Every row gives one point. To make a cloud, some directions were put in groups of two or more. Within a group, all points are equally far from the middle, so they leave a hole (a ring in 2 directions, a hollow ball in 3). The other directions are filled evenly. Then the cloud was stretched, turned, moved and blurred a little. Count the holes, and give their numbers of directions, smallest first.

Cloud, 13 rows:
[[-1.08  2.64]
 [ 1.27 -2.96]
 [ 0.02  2.63]
 [ 1.27  1.94]
 [ 0.70 -3.26]
 [-1.32  3.35]
 [-0.33  3.02]
 [-2.98  0.94]
 [ 1.62  0.06]
 [ 0.78 -1.17]
 [ 2.66 -2.98]
 [ 1.90 -0.83]
 [-1.80  3.85]]
Holes: 0

Cloud (22 x 3):
[[ 1.07  1.49 -3.85]
 [ 1.05  4.66  0.94]
 [ 0.56  4.27  0.81]
 [-1.89 -2.27  2.47]
 [ 0.18  0.44  3.90]
 [ 2.82  1.17  0.92]
 [ 1.64 -3.39  0.17]
 [-0.38  1.02 -5.13]
 [ 1.98  1.78 -1.08]
 [-2.81 -0.51  3.23]
 [ 1.67 -1.29  0.89]
 [-1.09  3.13  0.53]
 [ 0.29  0.24  0.81]
 [-1.10 -1.10  2.52]
 [ 0.23  4.48  1.92]
 [-1.68 -1.20 -1.46]
 [-3.72 -3.27  1.28]
 [ 2.27  0.82  2.06]
 [-4.32  0.56 -0.52]
 [ 1.61 -0.28  0.03]
 [ 1.63 -1.75 -0.14]
 [ 1.94  1.22 -0.78]]
Holes: 0

Cloud:
[[ 0.15  2.05 -1.90 -1.14]
 [-0.64  3.08  2.15  2.18]
 [ 3.94 -1.62 -1.96 -2.33]
 [ 2.90  3.66 -0.54 -2.13]
 [-0.80 -1.57 -3.30 -2.03]
 [ 0.41 -1.13 -5.36  0.77]
 [ 0.71 -1.08 -3.45  0.91]
 [-2.83  1.06 -1.79  0.00]
 [ 3.61 -1.90  0.22  0.47]
 [ 1.53  0.04 -2.16 -4.48]
 [-3.49  2.46  0.32  0.15]
 [ 1.45 -1.18  0.32 -0.72]
 [ 2.17  0.91  0.33  1.74]
 [-2.41 -4.16  2.40 -2.10]
 [ 2.12 -2.98 -0.92 -3.34]
 [-0.69 -0.13  1.73 -3.35]
 [ 3.50 -2.83 -1.86 -2.96]
 [ 1.27  2.02  3.12 -1.95]
 [ 1.85  1.49  0.60 -1.97]
 [ 1.54 -0.25 -0.78  1.02]
 [ 3.71 -1.78  0.32 -2.68]
 [ 0.84  1.42  1.00 -1.45]
 [ 3.70 -1.27 -1.42 -1.03]
 [-0.31 -0.14  0.21 -4.91]
 [ 0.52  0.58 -3.74 -2.29]
 [ 0.72 -1.95  0.32 -0.11]
 [ 0.12  2.43  2.55  2.54]
 [ 0.35 -3.39  1.68  0.38]]
Holes: 0

Cloud (49 x 6):
[[-1.81 -0.14  2.91 -2.54 -2.73 -2.46]
 [-0.95 -2.31  5.41  2.30  0.90  0.72]
 [-0.57 -0.16  2.68 -2.45  0.79 -3.83]
 [-2.57 -1.10 -0.43 -1.66 -3.21 -1.03]
 [-2.75 -2.75  3.72 -3.59 -0.51  0.44]
 [-2.01 -0.70  2.60  1.67  3.89 -0.04]
 [-1.20 -1.85  2.10 -2.77 -3.36  2.27]
 [ 1.79  0.28  0.60  1.33 -3.08  2.27]
 [-3.81 -2.24  2.51 -0.32 -2.57 -1.46]
 [ 1.82 -1.65  2.37  3.70  0.63  0.95]
 [-2.73  2.02  0.07  2.58  0.93 -0.11]
 [-0.61 -3.29  4.90 -2.75  0.43  0.69]
 [-0.64  2.66  1.30  3.16 -1.16 -0.37]
 [-0.78 -1.48 -0.55  3.18 -2.16  0.87]
 [-1.12  0.23  4.27  2.15 -1.41 -2.74]
 [-3.00 -1.66  1.12  0.77  2.64  2.93]
 [ 0.15  1.84  0.12  3.15  1.39  1.28]
 [-3.49 -0.56  0.84  1.48 -0.14  3.89]
 [-1.86  1.03  0.16  0.82  3.49 -0.27]
 [-2.41 -1.03  3.90  3.64 -1.21  0.66]
 [-0.99 -0.43  3.44  2.62 -0.33 -3.19]
 [-3.48 -0.40 -1.22 -1.06 -1.77 -1.27]
 [-0.91 -1.41  0.51 -3.82  0.58 -2.19]
 [-2.66 -4.69  2.64 -0.90 -1.08  0.69]
 [-0.48  1.22 -1.48  1.18 -2.58  0.07]
 [ 2.59 -0.73  2.29 -2.83 -1.24 -1.49]
 [-3.22  0.74  3.63 -3.22 -1.41  0.13]
 [ 2.82 -0.92  2.31  1.05  2.15 -1.06]
 [-0.22  1.20 -1.76  1.05 -1.96  1.23]
 [ 0.44  1.04  5.24 -1.10  1.55 -1.96]
 [-1.63 -0.62  4.43  2.61  0.05 -2.39]
 [ 0.93  2.02  4.91 -0.02 -1.15 -1.73]
 [-0.24 -0.53 -0.40 -1.28 -4.03 -0.67]
 [-0.27 -3.25  0.64  0.44  3.00  0.68]
 [-1.00 -0.25  4.47  0.80  3.02  2.55]
 [-2.54 -2.29  5.82 -1.37 -0.98  1.42]
 [-3.43  1.98  1.29  2.01 -1.49  1.20]
 [-0.46 -1.53  1.74  4.24  0.85 -0.65]
 [-4.56 -2.24  3.59  1.17  0.15  1.66]
 [-2.36  2.30  1.73  3.14  0.48  1.18]
 [ 3.75 -0.98  1.42  1.00  0.53 -0.39]
 [ 0.89 -1.91 -1.67  0.56 -0.66  2.32]
 [ 0.18 -0.56 -2.23 -1.84 -1.25  0.33]
 [-1.79 -2.89 -0.25 -0.69  0.24  3.62]
 [-0.44 -2.39  3.01  1.72  1.23 -2.96]
 [-0.09  0.78 -0.39  2.17  2.36  2.04]
 [-3.23 -3.06 -1.38 -0.22 -0.94 -0.10]
 [ 0.09  0.81  0.42  1.70  3.31  1.41]
 [ 0.11 -0.08  2.13 -3.09  0.53 -3.36]]
Holes: 1 (6)
